Each point is reached from the start by the listed moves, each made once or not at all, plus a little noise. Say if it took an odd or an even number of moves. Then give how often each move was made.
In the rows, 128 means zero.

Moves:
(1): [167 127 117  75 149]
(2): [136 141 175 146 106]
(3): [127 113 117 207  61]
Start: [115 110 134 118 100]
Points:
[115 109 134 118  98] -> even (0, 0, 0)
[152 109 122  63 120] -> odd (1, 0, 0)
[123 105 171 216   7] -> even (0, 1, 1)
[152  95 111 142  59] -> even (1, 0, 1)

Moves:
(1): [145 164 154 102 132 166 135 123 140 120  95 100 128]
(2): [ 85  98 126  99 123 118 116 133 115 110 133 134 126]
(3): [107 146 139 111 137 121 140 132 114 104 133 107 113]
(4): [123 130 114  86 136 147 141 143 115 147 124 162 124]
(5): [165 124 131 153 110 131 132 145 124 137 132 132 130]
(6): [139 108  99  92 120 114 136 131 105 138 140 129 128]
(7): [109 126 110 163 142 157 122 137 145 146 154  94 126]
(8): [120 135 174 134 109 120 120  82  71 116 117 124 145]
(9): [109 129  94 149 134 132 129 151 145 131 133 102 144]
(10): [102 122 144 137 126 144 156  98 139 138 111 148 121]
(11): [104 126 134 129 127 135 133 133 121 166 123 127 125]
(12): [137 128 153 122 135 135 146 129 133 138 129 124 142]
Start: [129 116 134 125 141 117 102 135 119 125 149 144 112]
Points:
[ 85  84 118  97 140 146 135 198 102 185 158 157 133] -> even (0, 1, 0, 1, 1, 0, 0, 0, 1, 0, 1, 1)
[  7  88 136  68 153 151 160 120  49 142 169 119 131] -> odd (0, 1, 1, 1, 0, 1, 1, 1, 1, 1, 0, 1)
[119 152 110  68 154 138 126 161 110 105 140  71 112] -> even (1, 0, 1, 0, 0, 1, 0, 0, 1, 0, 0, 0)
[ 62 109 110  53 143 174 106 136  58 138 149  92 139] -> odd (1, 1, 0, 1, 0, 1, 1, 1, 1, 0, 0, 0)
[ 90 147 182  84 130 201 165 109  42 187 127 115 101] -> odd (1, 0, 1, 1, 1, 1, 1, 1, 0, 1, 1, 0)

Moves:
(1): [153 137 117 121 146 136 152 136 151 133 112 128 138 126 128 130 113 121
 107 136 146 137 129 142 142 153]
(2): [106 136 118 140 134 122 135 142 127 141 127 139 117 124 134 126 116 150
 110 144 143 157 114 131 121 125]
(3): [133 138 123 169 109 119 138 119 119 134 121 141 124 125 131 143 119 121
 121 121 118 133 126 135 128 109]
(4): [133 135 116 126 129 124 134 121 135 115 116 125 133 137 135 136 125 139
 135 139 133 131 115 123 124 140]
(5): [125 142 119 103 123 130 124 152 126 123 125 145 139 153 105 130 136 109
 123 126 129 145 118 133 138 149]
(6): [125 114 141 126 122 135 133 113 119 118 133 130 114 123 122 149 128 134
 142 120 143 126 132 125 138 104]
(7): [121 140 118 105 132 118 119 112 114 134 149 120 131 119 143 137 128 142
 111 138 129 140 135 113 127 147]
(8): [121 132 146 118 116 124 111 127 132 130 126 120 125 133 151 132 122 144
 122 118 125 116 121 127 121 137]
(9): [132 127 145 130 123 106 150 139 118 137 140 127 138 112 120 118 139 150
 120 138 117 129 127 124 126 121]
(10): [115 120 135 132 132 128 134 122 117 127 126 128 131 124 134 136 124 123
 122 126 142 119 129 122 136 134]
(11): [119 131 131 121 116 132 121 135 134 135 119 131 122 125 125 142 117 127
 120 123 105 135 120 114 137 117]
(12): [125 123 129 116 137 132 144 141 117 130 123 139 138 129 119 135 131 123
 138 121 128 130 148 146 117 132]
(13): [110 122 141 144 128 129 114 127 134 108 134 128 132 125 105 137 130 133
 121 114 138 127 141 119 104 120]
(14): [128 131 137 130 126 111 108 139 135 123 140 137 129 138 131 138 136 138
 124 115 110 134 124 133 128 129]
(15): [130 122 122 138 132 133 124 124 119 128 127 127 140 123 123 131 135 134
 122 130 123 146 118 128 125 121]
(16): [113 127 133 139 123 137 128 131 131 126 132 110 146 126 124 134 121 116
 137 145 132 120 123 136 128 134]
(17): [125 131 148 141 133 131 137 121 120 144 136 119 127 112 127 133 117 122
 135 132 141 144 128 102  96 126]
(18): [115 113 143 139 122 106 134 130 146 127 121 132 129 116 141 127 125 120
 100 149 139 143 136 135 136 103]
(19): [127 128 125 127 135 129 138 110 123 126 135 121 118 140 141 127 134 135
 121 137 137 133 124 132 126 139]
(20): [105 109 127 140 107 127 117 121 140 142 140 136 125 123 129 128 152 130
 132 132 133 128 119 117 124 121]
(21): [132 151 117 125 152 110 125 133 142 143 125 135 119 116 117 133 135 114
 104 127 116 140 107 133 138 120]
(22): [109 123 137 146 118 123 120 120 119 137 119 113 114 118 113 121 127 137
 146 132 138 133 146 124 129 131]
(23): [125 115 114 132 123 119 140 133 134 121 138 106 127 130 114 110 126 114
 150 110 140 119 135 129 126 121]
(24): [125 125 133 122 124 107 129 118 139 124 132 128  96 110 142 132 126 138
 111 128 129 149 110 127 112 146]
Start: [136 134 106 134  95 129 113 131 166 120 113 110 128 114 133 142 149 150
 133 112 146 118 127 111 111 134]
Points:
[ 80 157 103 197  87  46 153 130 180 160 110 107  58  79 121 146 132 130
  74 138 198 232  91 110  80 123] -> even (0, 1, 1, 0, 1, 0, 0, 0, 0, 0, 0, 0, 0, 0, 0, 0, 1, 1, 1, 0, 1, 1, 1, 1)
[ 91 130  71 147  66  91 155 121 172 137 134 129  91  92 135 184 136 153
  83 112 219 190  94 104 121 162] -> even (1, 1, 1, 0, 1, 1, 1, 0, 0, 1, 0, 0, 0, 0, 0, 0, 0, 0, 0, 1, 0, 0, 1, 1)
[ 92 145  79 199  59  99 166 172 201 120 116 114 169 118  78 156 147 155
 112 139 195 164  94 119  92 147] -> even (1, 1, 1, 1, 1, 0, 0, 0, 1, 0, 0, 0, 1, 0, 0, 1, 0, 0, 0, 1, 0, 0, 1, 0)
[156 148  98 149  89 114 171 155 171 109 105 125 147 136  92 196 128 118
 157  79 183 164 132 125  95 145] -> odd (1, 0, 1, 1, 1, 1, 0, 0, 0, 0, 0, 1, 0, 1, 0, 0, 1, 0, 0, 0, 0, 0, 1, 0)
[119 200 103 153  92  40 108 141 165 152 131 130 121  94 172 181 145 225
  56 129 112 174  72 108  99 136] -> even (0, 1, 1, 1, 0, 0, 1, 1, 1, 0, 0, 0, 0, 1, 0, 0, 0, 0, 0, 0, 1, 0, 0, 0)
[ 16 120 144 136  81 104 100 132 150 149 136 129 137  96 146 202 152 179
  49 139 192 216 113  64  52 141] -> odd (0, 1, 0, 0, 1, 0, 1, 1, 0, 1, 1, 1, 1, 0, 1, 0, 1, 1, 1, 1, 0, 0, 0, 0)
[ 77 121 147 124  67 128 111 103 143 131 147  49 128  83 150 192 108 150
 150 100 180 112 127  55  94 130] -> even (0, 0, 0, 0, 0, 1, 1, 1, 0, 1, 1, 0, 0, 0, 0, 1, 1, 0, 0, 0, 0, 0, 1, 0)
[ 92 164 123 195 103  67 115 116 191 136 152  84 101  52 134 217 109 179
  58  98 189 215  79  96  53 132] -> even (1, 1, 1, 0, 0, 1, 1, 1, 0, 0, 0, 0, 1, 1, 1, 1, 1, 0, 0, 0, 1, 0, 1, 1)
[ 95 193 112 149  70  63 104 141 147 156 138 109 129 107 104 183 163 159
  82 133  97 179  99 108 135 149] -> even (0, 0, 1, 0, 1, 0, 1, 0, 1, 0, 1, 0, 0, 1, 0, 1, 0, 0, 1, 0, 1, 1, 0, 0)
[ 86 186  82 182 120  66 117 156 198 116 103 140 172 103 121 217 128 146
   7 156 180 226  77 127 120 154] -> odd (1, 1, 1, 1, 1, 0, 1, 0, 0, 1, 0, 0, 1, 1, 1, 1, 0, 1, 0, 0, 1, 0, 0, 0)
[119 120 113 160  78 109 143 106 172  84 113 101 106 121 121 192 136 148
  89  69 208 159 102 121  98 159] -> odd (1, 0, 1, 0, 1, 1, 0, 1, 0, 1, 0, 0, 1, 0, 1, 0, 0, 0, 1, 0, 0, 0, 1, 1)
[ 45 103 105 156  97  78 133 106 169 153 139  71 128  75 129 151 170 124
 116 149 200 142 150 114 118 135] -> even (0, 0, 0, 0, 0, 0, 1, 0, 0, 1, 0, 1, 0, 0, 0, 1, 0, 1, 1, 1, 1, 1, 1, 0)
